Every row gives one point. Each copy is the shape, with its points in the same order, turned, moved and blurred by noise. Say if it was mirrored as well.

Shape (6 x 3)
[[-16  -5  38]
 [ 23 -37  35]
 [-20   2 -20]
 [ 36 -21 -16]
 [  1 -36   6]
 [-51  13  10]]
Copy 1 (6 x 3)
[[-20 -34  26]
 [ 25 -46   2]
 [-14  16  30]
 [ 27   2  -5]
 [ 25 -13  27]
 [-46  -9  60]]
Copy 1 is: mirrored
Copy 2 (6 x 3)
[[-12 -19  -4]
 [ 38 -29  10]
 [  0  23 -34]
 [ 46  22  -4]
 [ 27 -15 -20]
 [-44   0 -33]]
Copy 2 is: only turned
Copy 3 (6 x 3)
[[  7  12  27]
 [ 36 -30  30]
 [ -9  15 -28]
 [ 16 -45 -25]
 [ 30  -9  -6]
 [-20  40  -5]]
Copy 3 is: mirrored
Copy 4 (6 x 3)
[[-17  -5  20]
 [ 22  -5  46]
 [  7  28 -25]
 [ 57   7   6]
 [ 22  24  23]
 [-37  22 -20]]
Copy 4 is: mirrored

Shape (12 x 6)
[[-23  26   6   8  16 -12]
 [-24  18  -6  26  16 -21]
 [ 11  -3  60  11  15   5]
 [-28  33  -5 -47  -4   3]
 [ -6 -39  -1 -27  15   1]
 [ 27  24  -6   5 -40 -18]
 [-26  14  -8  12  -5   6]
 [-20   2  12  -7 -17  15]
 [  8  14  -7  -7  12   1]
 [-27  27  -9  24  13 -16]
 [ 36  18 -27  -7 -11   4]
 [ 30  13 -24 -32  16  22]]
Copy 1 (12 x 6)
[[-11  -9   2  -5  35 -14]
 [ -4  -6 -17  11  41 -19]
 [ 14 -13  49  27   5   3]
 [-45   0   3 -36  -3  10]
 [  9 -28 -17   5 -26   9]
 [-20  39   7   8 -15 -42]
 [-11  14 -13   4  25   1]
 [-23  10   1   9  -3  15]
 [  6   2   4 -16   3 -12]
 [-11   1 -17   3  47 -16]
 [  9  34  -3 -23 -19 -32]
 [ 19  15   1 -46 -23  -7]]
Copy 1 is: only turned
Copy 2 (12 x 6)
[[-21  34  -6  -6  -5 -18]
 [-20  36 -18   5 -10 -14]
 [ 26  36 -10 -56 -16   4]
 [-37   2  37 -14  11 -12]
 [  4 -26 -21 -29  23   0]
 [ 20  14  32  30 -20   7]
 [-25  12  -6   1 -20   1]
 [-15  -3   5 -22 -23   2]
 [ -4  20   2  -3  12  12]
 [-25  37 -20  10  -7 -14]
 [  3   7  23  22  13  32]
 [-10   4  22  -3  37  40]]
Copy 2 is: mirrored
Copy 3 (12 x 6)
[[ -6  35  -3   6  -5 -10]
 [ -2  28 -18  22   2   0]
 [ 22  15  49   8 -35 -15]
 [-44  35  12 -39  12 -15]
 [-14 -18  39   0  28   2]
 [  0  25   0 -31 -21  52]
 [-22  12 -13  -1 -10   0]
 [-31   3  16  -8 -21   3]
 [  6   9   3 -23   5   1]
 [ -8  32 -23  13   3  -2]
 [ 11   0  -8 -48  -1  30]
 [ 10  -9   4 -55  16  -3]]
Copy 3 is: mirrored
